Rows are points. The points of each table are mixes of a few directions, plus a little noise. Count the directions of each table, and those that both share. Where both have some left over, give the other angles between the two spaces (their principal angles), to ten degrees, smallest first.

First (5 x 2):
[[ -4  -6]
 [ 22  35]
 [  3   6]
 [ 15  24]
 [-36 -58]]
Second (6 x 2):
[[-83   2]
 [ 20   0]
 [ 30  -1]
 [  0   0]
 [ 20  -1]
 [ 13   0]]
Directions: first 1, second 1, shared 0; angles 60

First (7 x 4):
[[-44   7   7 -12]
 [108 -15 -16  29]
 [ 29  -4  -4   8]
 [-52   7   8 -14]
 [-33   5   5  -9]
 [-17   2   3  -4]
 [  8  -1  -1   2]]
Second:
[[ 29 -28  -5   8]
 [-29 -51  12 -18]
 [-16  29   7  -8]
 [ 31  22   0   4]
 [-22  59 -12  14]
 [ -8   0  37 -44]
 [ 14 -30 -37  45]]
Directions: first 1, second 3, shared 1

First:
[[ -8  -1 -48  32  48  27  21  -1]
 [ 42   0  -7  11  17 -41  39  23]
 [-10 -26   0 -38 -29   3  -2 -23]
 [  6  71  29  43  18 -12  -1  17]
 [ 10  -5  21   9  -5 -10 -25  27]
 [-26 -44  12 -47 -45  20 -39 -22]
 [ -3  30 -30  29  38  11  32  -9]
 [-11 -23  23 -38 -42   1 -27 -12]]
Second, 8 rows:
[[-39  41 -12   1 -34  11 -36 -27]
 [-15   3  34 -17 -17   5  -2 -16]
 [ 63  16 -34 -17  42  22  31   3]
 [-26 -47  12  -1  -2   4  -2   2]
 [ 33  15  17   5  39   4  38   9]
 [-54  64   3  32   5  31 -12 -30]
 [ 13 -53 -13  -2 -12 -29  -7  27]
 [ 24 -39  -8  -1 -22 -47  -9  33]]
Directions: first 4, second 5, shared 3; angles 60

First:
[[   1   50  -15  -15  -29   -1   13    0   19  -19   -8]
 [   1   51  -15  -15  -29    0   13    1   20  -20   -8]
 [  -2 -108   33   32   62    1  -28   -1  -42   42   18]
 [  -2 -116   35   34   66    1  -30   -1  -46   45   19]
 [   1   58  -17  -17  -33    0   15    0   22  -22   -9]
 [   2   77  -23  -23  -44   -1   20    1   31  -30  -12]
 [  -1  -26    8    8   15    0   -7    0  -10   10    4]
 [   0   -3    1    1    2    0   -1    0   -1    1    0]
 [   0   38  -12  -11  -22    0   10    1   15  -15   -6]
 [   0  -21    6    6   12    0   -5    0   -8    8    3]]
Second:
[[-12 -40  41   3  22 -31  35  27  -5  -7  24]
 [ -5 -31   8 -37 -52  -8  -4 -28 -12 -24  16]
 [ 13  73 -81  73  27  57 -38  -8 -28  14 -34]
 [ -4 -40  11 -30 -44  -6 -15 -33 -21 -14  18]
 [  5 -14 -20 -13  10  30 -31 -17  26  14 -21]
 [-18 -42  26 -20   0 -19  42  20  30 -40  16]
 [  2  17   2  -7  31   5   9  22  47  11 -18]
 [ -2  29  -1   5   9  -8  25  21  16 -11  -1]
 [  9  -2  30  37  32 -23 -11  10 -53  50  13]
 [  9  53 -16 -15 -35   3 -12 -17  -1   3 -10]]
Directions: first 1, second 5, shared 1
